Each wall is flat, endless, passes through zero and stands at right angles to its row. A trip goes straight from one point to another. Which walls does it cross, in order?

Walls:
(1): [  8 -11   5]
(2): [38  0  7]
(3): [21 -5 15]
(4): [-12   1 -26]
(5): [-32   1 -27]
(6): [ -2 -26 -37]
(7): [ -6  -1 -18]
(8): [-22  31 -15]
Trips:
[ -8  29 -10] to [-4 -3 -8] -> 6
[ 14  22 -14] to [-22 -13  24] -> 7, 4, 2, 5, 8, 1
[-11 -16  14] to [ -9 -19  33] -> none

Walls:
(1): [ 16  11 -24   3   0  -1  20 -12]
(2): [-25 -24  29 -12  29 -31 -24  40]
(3): [-11  -8  -8   8  39  -9 -28  -2]
(4): [-22  19  11  16   6 -21 -14  -5]
(5): [-16  28  31 -48  41  22  33  -7]
(6): [ 31  24 -12  10   9  -3  29 -14]
(7): [-16 -18 -10  36  30   6 -12 -31]
(8): [ 45 -11   0  12  18  -4 -15 -30]
Trips:
[ -6 -24  17   6 -54 -49  -9 -26] to [ 25   2  33 -11 -30  14 -13   1] -> 2, 4
[ 13 -35 -34   0   5  43  11 -18] to [ 18  19   2  17   2 -14  16  20] -> 7, 4

Walls:
(1): [-31  19 -18   4  21 -20  17  12   8   4   6   4 -40  -2]
(2): [-36  22  -3  -8   7  15 -12   9  -6 -47  -4  12   0 -13]
(3): [ 24  -1 -26  60 -19  -6   1   2  17  14 -53 -18 -10  18]
(4): [  3 -29 -27   7 -18   0 -20   6  28   1  22  15  20   5]
Trips:
[  7 -29 -34  17  -4 -16   9  19  10 -21  -1 -28   6  14] to [ 11  17 -28  -6  17  13 -17  34  22 -41  22  -4 -16 -14] -> 2, 3
[ 35 -15 -20   4  16  13 -25  24  41  -5  -2   1 -28 -35] to [  5 -40 -18  20  35 -11  -4   4  16 -33 -23  -5 -46  30] -> 2
[ -3  14  31  37  -7 -12  23   9  -6 -30  19  -9 -29  21] to [-29  -6  -2  13  34 -12 -25  14  -4  15   0  25  17 -10] -> 3, 4
[  1  10  35   3  -3  -8 -14  31  -7  43 -10 -11 -17  -7] to [ 27  27   8  27  -9 -15  17  -9  -7 -13  -1 -19  44 -17] -> 1
[-14 -27 -12  12  20  -3  22   4  15   6  27   4  11  36] to [  4 -13  -1 -29  15  27   5 -30 -23   6 -27  26   5  -6] -> 1, 4, 2

Walls:
(1): [-26  22   2  16   0   5 -11 -13 -11 -20 -26 -18  -8  22  46  -2  20 -10
 -14   2 -38  -2 -28  -9  -5 -40  21  11  -5 -28  13  -4]
(2): [-19 -12 -35   8 -16  32  -6 -18  -2   1 -20  -6  25 -18   4  28   8  53
  39  20 -20  29   2 -37   0  -4  31   3  23 -20  11  12]
(3): [-17  22  -8   4  12 -15  -3 -15   6  15  30  -1  12  42   5 -20 -26  -7
 -15   5  -6 -13  14  -7 -26   8  46  -1  -8  -1   1   7]
(4): [  0 -11  32  11   0   4 -40 -17 -31 -52 -18 -56 -11  -2 -17   0   3 -25
 -13 -26   8   6  -4  44  -5 -13  14  -1   4 -11   7 -25]
(5): [  0  17  30  23  -5 -26  22  29  -5  20 -18  33 -32   6 -36  -7  19  -2
  20 -34   5  28  43  27 -20   2   0  10  -1  -7  10  -7]
(6): [-32  24  15 -29   6   4   7  32  -2  13 -45   2  -1  -9  18 -31 -29  33
 -41  16  12   1   6   7  31  -4 -36 -14 -13  30  37  -1]
(7): [-11 -41   5  -8  22 -26  -4  12  16 -18 -27   5   6 -33   6 -16   7  -7
 -10  10 -33   6  14   2  18  29   0   6   0   9 -20  31]
(8): [-41  13  12 -27  -9  -9 -17  21 -35 -24 -54  13   6 -24   2 -15 -34  11
 -40  15  17 -27  -2  12  40   3 -26   2 -14  -3   1  36]
Trips:
[ 34 -35  38  10 -24  12  13 -25 -18  17  17  35  -2  33  16 -26 -54  22
  22  -4  -2  10 -29  -2 -20 -33   3  32  42  17   1 -24] to [ 32 -12 -33   6  10  -6  -8 -18 -32  20  22  26  -2  28 -11   7  13  -9
  13  -1   3  -3  -3   2  20  15  12   6  14  26  25  32] -> 5
[  3   6 -41  -8 -56 -57 -21  12 -23  23   1  -9  27  21 -34  -5  36 -13
 -50  30   8  36 -30  19   0  36  58   8  27 -27  39  33] to [ -3  27 -20 -23 -10   1 -11 -21 -20   3 -20 -18  -3  29  -8 -19 -28  30
  23 -10  -1 -11 -24 -12  23  27  45  -7   2 -21 -16  -9] -> 7, 5
[ 13  -9  13  45 -12  25  20 -10   0 -16  -3   7 -12 -42   4  -4  20  27
  12  23 -16  -1   6 -23   2  22 -13 -27 -38 -42  18  34] to [ 20 -60 -14  -8  -7  13 -12   2  39 -13  -7 -23 -17 -10 -26 -27  -6 -52
  -8  -2 -40  28   2  -4 -12   2  50  -1  -1 -20   6  22] -> 8, 5, 4, 3

Walls:
(1): [ 20   0   0  -4   0 -21 -12  -6  20   5   8  -9  17  10 -25 -10  25  15
 -22 -16   9   7 -12 -23  30  20  -5 -24  -9 -11  13  -3  -9  19  26  -7
  -3 -14 -14  20  23 -19   7 -15   6  40  -6  -5]
(2): [-19  22 -11   2   1  -4  10 -26 -11  -3  40  56 -34 -15 -22  30  30  13
 -38   0 -21  16   0  12   4  -6  -9  -3  -5  -7 -19   4 -26  -6 -14 -17
  -5  27 -16  -4 -18 -33   0  -3  15 -12  24  21]
(3): [ 10   1  -6   3   7 -20  26   9   9  -5   4 -19 -27   8 -10   9   9  -6
  20 -15   8   2  -8 -17  17  13   5  17  39  32 -38 -15   3   1  -2  -5
  17  18  31  50  30  13   7  15  11  14  -7   4]
(4): [  8   8  13  26  18  19  -9 -12   4 -41  15 -13 -17  29   9   7  -4  11
  28  -6  -7 -17  30  -1  14   8   9  -3   7 -24 -24  19 -11   7  -1  34
  -4 -13  -5 -20 -35 -13   1  10  18   8  28  -6]
(5): [ -5  -8 -31  -6 -15  27   3   0  -7  54 -13  25 -14   7  17  12  13  29
  23 -12 -28   2  -5  19  -2  21  11  10   4  30  15  12  32 -19  16  24
 -11  -3  13  28  -3   6 -16  -1 -10 -14 -19  27]
(6): [  6   9  16 -14  -2  -2 -11  18   3   3  13   3  13 -60  21 -27  -2  18
 -18   7 -26  35  14 -18 -24   6 -27  11  43   0 -15  11   6   4  16  -3
  17 -11 -27 -21   1  -7 -20  24  -4   1  -6 -17]
(7): [ 10 -17  -3   8   3  23   4  24  28   6  19  14  -5 -12 -11   0 -13 -28
  -1   1  -4 -37  -8 -11 -16  19  25  -5  43   2  23  49 -17  12  27  -2
  -9 -39  37  14   4 -33   3   1   0  -5  -1  12]
(8): [ 40  -1   2  -1  -4   4  14  17  -2   4  12   9  14   7 -34  -9  15 -37
  16 -10 -25  20 -27   5 -22   3  -1   0  27   3  18 -33 -10 -13   7  35
  -5  -9 -18   5 -16  -9  21  -7  -4 -21   6  14]
Trips:
[ 10 -24  18  -8  18 -34 -26 -27  -1 -12  19   2   0  16 -43  -1  -5  -2
  -2 -28  -4  -3   6 -10 -39   5  -3 -19  14  16   4  10  -3  13   9 -11
 -20 -17   2 -16  27 -13 -20  47 -16  17  29 -14] to [ 30 -28 -38   1  15  26  -8  -2   9 -21  13  27  -3   3 -23   9 -20 -14
 -10  17  -1 -12 -39 -18 -10  21  17 -17  31 -18  30  11   2 -13  -7  -9
   6  -4  14 -19  16  -8  13   7  11  -7  14  -8] -> 3, 6
[  0  -6   8 -10   0  -2 -13   4 -28  -8 -14  18 -15   0   2   3   1 -13
 -19   1  -9   5 -12  -8 -38 -29  -6  22  18   0 -19  -1 -20  37  10 -18
 -11 -33   6   3 -12  -5  -5   2   4  31   1   0] to [ -6   2  17  10   1   8  -5 -18 -10   0  -8 -18 -31  10  -1   7   7   2
  -4  -4  40 -29  -1  22  -5  -3   2  23  -2  24  13  25  -3  20   0   1
 -10 -28  -4  14  -4  20  28   5   9  30 -28   3] -> 8, 3, 4, 2, 1, 6, 5
[-12  -7  11  17   6   0   3  10   7  20  33 -11  17  27  16  -1  -1 -22
 -16 -10 -21  -8   1  -9 -32  23 -22   6 -10   0  -4  12  25 -10 -13 -15
 -33  16 -26 -28   0  -6   2 -18  -4   0  -4  -7] to [  8  14 -18  14   6   0  18   9  16   1   6   4  -4  -7  -8  -3  12   4
  10  12  -2 -14 -16   2 -13   3   9 -26  12   8  10   4  25 -29  21 -23
   2  -8  -2  19 -28  12  26   2  -7 -13  24  17] -> 7, 5, 6, 3
[ 14  27  -6  16  24 -18  -2  27  43  -7  29  -3  -9  -6  20   2 -14 -11
  27  22  23  -2  -6  -1  16   0 -16 -18  -3  29  -9   4 -27   7   2   6
   2   2  19 -16 -13  -4  21 -17  31 -16  -3  -7] to [-14  -2   5  -2 -14  -4  23   5  11 -21   1 -12  -1  -8 -12  -5 -18  -2
  10  19 -13  23   3  19   0   5   3   6  11  -3  -2  -5  21 -26  -9  14
   5  -1 -13 -24  15  -6   8 -15  -8   8  13 -14] -> 6, 7, 3

Walls:
(1): [-19 -24  34 -15   6  19  11 -15  -9  10  -2   9 -29  20  12  -6  -9   1
  15 -39 -19  31   7   7 -11   8  30   7  -6  21  31 -23  -8  32  -5  25
 -43 -22 -30 -45 -33  19   6 -19 -10  -8 -10  -6]
(2): [  6 -13  -5  -7  -3 -27 -12   6 -30 -23 -24  21  12 -22 -10 -21  15  24
   8 -13  -7  -5 -41 -20   6  11   2  24 -18   6  27 -42  42  13  24   5
   7 -13   9 -18  -6  -4  33  11 -36   2  28   2]
(3): [-32 -21  13 -21  15  -4 -11 -15   9   8 -15  29  -9   7   7 -22 -12  -4
  22  17 -27 -11  -3  20 -18 -51   1   6 -10  26  27   0 -11  -8   3  43
 -14 -12   9   1  -7  -3  14   2 -15  21 -25   0]
(4): [-49  41  -3  -5  19 -35  12  39  21  -2  11 -18   7 -19  24  19  -1   3
  15 -14   7  28 -20  -7  -1  30  -1  20  50  34 -25 -19  -1  11  47  21
 -17  -9 -10 -16   4 -26 -31 -18   4 -24 -18 -17]
(5): [ 19 -22  31 -32  25   5  -4 -11 -18 -27  20  10  11   1   9 -36 -33  15
   9 -18   6  17 -17  25   4  -3 -21  -9  25  -6  -1  -8 -23  13   0 -19
  15  13  -3 -13   4  27   1  13  -8   2  17  -6]
(6): [-27  -1  46  -4 -18 -26   6 -13   7  31   2  -4  26   1 -16   2  11 -27
   3  13 -13  27  -3 -23 -13   9  15   9 -27   5  -1 -12   9  24  10  18
 -11  12   9   6  11  -3 -12  10 -20 -19  15   0]
Trips:
[  9  -1   8   2  -4  -2  -8 -32  12  -4   5   3  -7  -6   2  31  -7 -27
 -29  13  24  18  20   4  13  -1 -15   3  22   6 -19   2  -9  -4  11  10
  12  -8 -38  33  13  20  20  44  14  19 -16   2] to [ 31 -11   4 -13  23 -41 -12  11 -11  -9  15 -16   9  -3  17  11   0   9
  11   4  10  17   8  26  36  45 -34  11 -15 -28  -3 -31  20 -19  -7   4
  -1  36 -10  33 -17   9   8  -4  23  -3   1  -4] -> 4, 2
[ 20  -4   0 -28   2  -3 -20  21 -31 -17   5  19   5   7 -14  21  -1 -18
  39  -7  15  36  -1   5 -13  39   1  17  25 -10 -23  13  -6  -6 -15  23
  23  13  32  18   2 -13   8  45   7  12  18  15] to [ 13  16   3  -8  24 -12  44 -41 -16 -13 -22   0  15  -9 -25  11  -3 -16
   2  20 -17  28 -17 -12  22  18  10  20 -28  -2 -25  11 -22  -8  25   4
  -7   5  -6 -11  -4  26  -3  14  10 -10 -42 -22] -> 2, 1
[ 17 -11  -1   8 -29  -2 -15  -4 -13   3  52 -23  16 -15 -11  -9  -1  48
 -25 -26   9  -1 -11  11  14  47 -17  24 -36  32 -20  -5  33 -17  -7 -28
   5   7   9 -21   4  15  -7  -6   2 -25 -18 -52] to [ -4 -26   0 -15  -4  22  25  -1   2  -8   1  -6 -15  -7  32 -23   3 -12
  31   4  25 -26 -32 -16 -24  13  42   4   4  -2  19  14  36  19   4   5
  11   7 -25 -28  -2  -9 -17  -9  -3  -8 -23 -29] -> 1, 3
[  2  -5  14  36  29 -37  42 -51   1 -21  19   2 -14  14 -17 -11  25   6
  -9 -14  -7 -20 -20   0   7  -6 -16  -3 -18 -20  31 -13  10  -1  11   2
  14  11  -9   3  -7  25  -6  48  22  -5  15 -29] to [-13  -7  22 -23 -17  10 -13 -13 -11 -25 -23 -19   3 -26  12  -5   6  12
 -38  25 -15   2 -13  28  29  -1   9  18   3  27   0  -1  16  -4 -13  -8
  -4 -14 -21  -3  14  12  13   4  12  16   0  22] -> 3, 1, 6

Walls:
(1): [-17  38 -24 -23 -22   5   0   5  28   9  -6  20  28 -24   9  15  25   2
  -3  17   5 -18   0  -1  27  30 -22   0  18  13  23   5 -27 -13 -27   3
 -12 -10 -17 -25 -13  -9 -13  17 -29 -15   6 -19]
(2): [ -4  18   3 -16 -12  46  -8  13  15  13   7 -12   6  -7 -13 -43  11 -11
  -8  31  14  -1  -6 -28   1   2  -2 -18  28 -29  27 -24  16  36  19 -34
  28   3  11 -39 -24 -17  -6  -8  -7 -19 -57 -32]
(3): [ -7   0   0  -8  -4  11   5   4  -3  53  27  40 -24 -20  16  12   7  19
   0   5  -9  17   0 -10 -40  17  22 -15 -14  31  34  16  37   4   7   3
 -45   7   6  -1  -6  14 -24  11 -14   6 -15 -19]
(4): [ 11  20   8 -13   4 -15  37  28   0   0 -25  -4 -13 -22  -6  15  27   6
 -18  17  -5 -24  25 -10 -12   6  14 -15 -32 -42   5  -2   8 -30  34  22
 -18   2 -17 -28 -18  -5  35   3  26  -1  -9  -3]
(5): [-14  -1   6 -24 -30 -11 -13 -16   0 -27 -18   2  -3   4  14   5   4   6
   3  12   6   7   5  25   7   2  10 -23 -26   8  -3   0   0  11  11  28
  10   2 -29  -6   2 -31  31 -22 -12 -31   2  31]
(6): [-18   5  30 -11  -5  36   9 -18  -8  25 -34  -9  -2  12  -3   8   0  19
   1  -8   2   7 -25  15   3   1 -14  17  -2 -23  22   1  28  10 -28  26
  -9   2 -17  -2  -2  -4 -30 -29  -2  -7   8  27]
Trips:
[ 11   0   6   3  26   0 -24  13  -1   3  20 -14   6 -12  23  24  -2 -17
  10 -12  20   1 -17  -8   6 -20  -6 -18  10   7  -8  12  17  -2   9  21
  -7  -2   3  -9  25  -1  -3  15   5  15  -3 -10] to [-15  12 -10  11   1 -34 -13   5  39  10 -19  17 -20   6  -4   3  23 -13
  -9 -18 -15   7 -24   2   4 -39  47   0   3 -10   1   6 -17 -10  20  -7
  -9  -8   7 -22   8   1  31 -26 -14  -2  -8  -2] -> 4, 5, 3
[  3  19 -11 -23   0  -4   9  11   3   7 -42 -10  -7  14  16  -8  -7   1
   2 -21  -9   4 -35  -3   5 -13  -6 -36 -14   0  -9  18  27  28 -47  16
   1  18  15  30   7  22 -10  31   2 -17  -1   2] to [ 12   4  -9  21   3 -42  16   3  32 -12   1   2  -9   3  21  -3   3 -19
  25  12  33  11 -13  -3   4 -12  15  18  21  -8  14  -4   7  -3  25 -37
  -2 -15   5  19 -13  -1  -6 -14  11   9   9 -10] -> 5, 3, 6, 2
[  9 -20  -1  -5 -10   5  19  -9 -23  38 -32  16   5  22  14 -34   3  22
  16   9  11 -11  36  -7  21 -23   4  27   2 -17 -29  -5  -3  18   3  15
   0  -7 -12 -26  -2  22  13  14   6  -3  21   1] to [-22 -52   3   4   7 -42  60  22  11  -6 -19 -21 -29   2   3  48 -35  -6
  -7  -9  35   6  12   8   3 -10 -10  14  -4 -31 -12  28  40  14  47  24
 -14  -6   9  12  11   0  17  52  28 -20   8  36] -> none
[ 19 -15  14  16   0  28   4   7 -23 -19  -7   3 -24 -12  18   6 -22  11
 -24  -3  17   8  14  12  -5  24  26  30  15  -5 -12  11  10 -21 -10 -19
  28  12   6 -19   8 -19  14  22  11  26   3 -31] to [ -6 -11  25  -5  -9 -38  41  18   9   4   2  13   6 -25  10 -26   4  38
  -4 -13   8   4  21  -7   5 -28   6  -5  -9 -27  21 -26  -7  12  -2 -11
  22  -4   1   9  -4  12  24   6  -6  -5  -6 -28] -> none
[  8   4 -11  -6   2  11  -6 -17 -11  30   1  17 -15 -11  19  -7  15  22
 -16  18  10 -21  15  13 -10 -33 -23  15   1 -18 -18  18  -2 -12 -13  -1
  -3  12  14   5  13   1 -19  10  -1 -21  18 -15] to [  1  30  -4 -19  20  -8 -22   2 -32  17 -27  14  -8  31 -22  43  -2 -19
 -36  -5  18 -17 -19 -20 -17  -5   2  13  -6  17   5  34  -6  -2  15 -12
 -12   5 -55   2  -3  19 -15 -17   4  43  -4  -8] -> 4
[ 19  14 -28  -4 -14  -5  11  -3  30 -12 -13  11   1 -18  15  15  22  -9
 -42  16  45  -2   0  -8  17 -11  -9  -4  26  10 -26  21 -29  31  18   4
 -23  13 -10   6 -13  -6  -8  -9 -18  -8  -7  12] to [  3  -2  -5   4  -2 -47  17 -12  30  -8  24  13 -18  18  -7  -9 -16  13
   8 -29 -12  16 -51 -21   1  25   8  25  17 -18  -3 -19   4 -30 -13 -12
 -20   5  13   0  15 -20  24  16   2  -9   7  13] -> 2, 4, 5, 1
[-21   1 -26  32 -31   2  15 -16   2  -3 -25  23   8 -16  15 -17  -7 -26
 -24 -28 -17  -2  -8 -36  12   9  27  25   4  -7 -27  35   3  -1  21   6
  14  -5  23  20  -6  17 -18 -12  -2  -3   3   9] to [ 18  -2  -9   8  34  -8 -12 -29  18  21 -27 -13   1 -11   1  20 -37 -16
 -26  -8  10  12  42  14  28  36  -8  24 -30  40   5   6 -40  -5   8  18
  32  22   2 -15 -30  -8 -29 -17 -14 -15  19   0] -> 1, 5, 6
[ -5  -5  -3 -11 -15 -15 -18  -5 -12  -3 -22  -9 -35   9  38  44  39 -30
   7 -16   8  -9 -32  10  24  17  11   9  22 -19 -33  33  15  10 -27 -12
  -8  36 -17 -13  -4  -9  13 -11   2   5 -20  -4] to [-22   6  29  26 -43  26 -12  -3  10  12  19  -9  32  33  -7   9 -43  23
   9  -9  15   9  15  14 -18  10  44  42  -3  -1 -16 -19  17  -6  11  -2
   6  -6  17 -13  53  15   9 -23  -8   5   9 -30] -> 4, 1, 3, 5
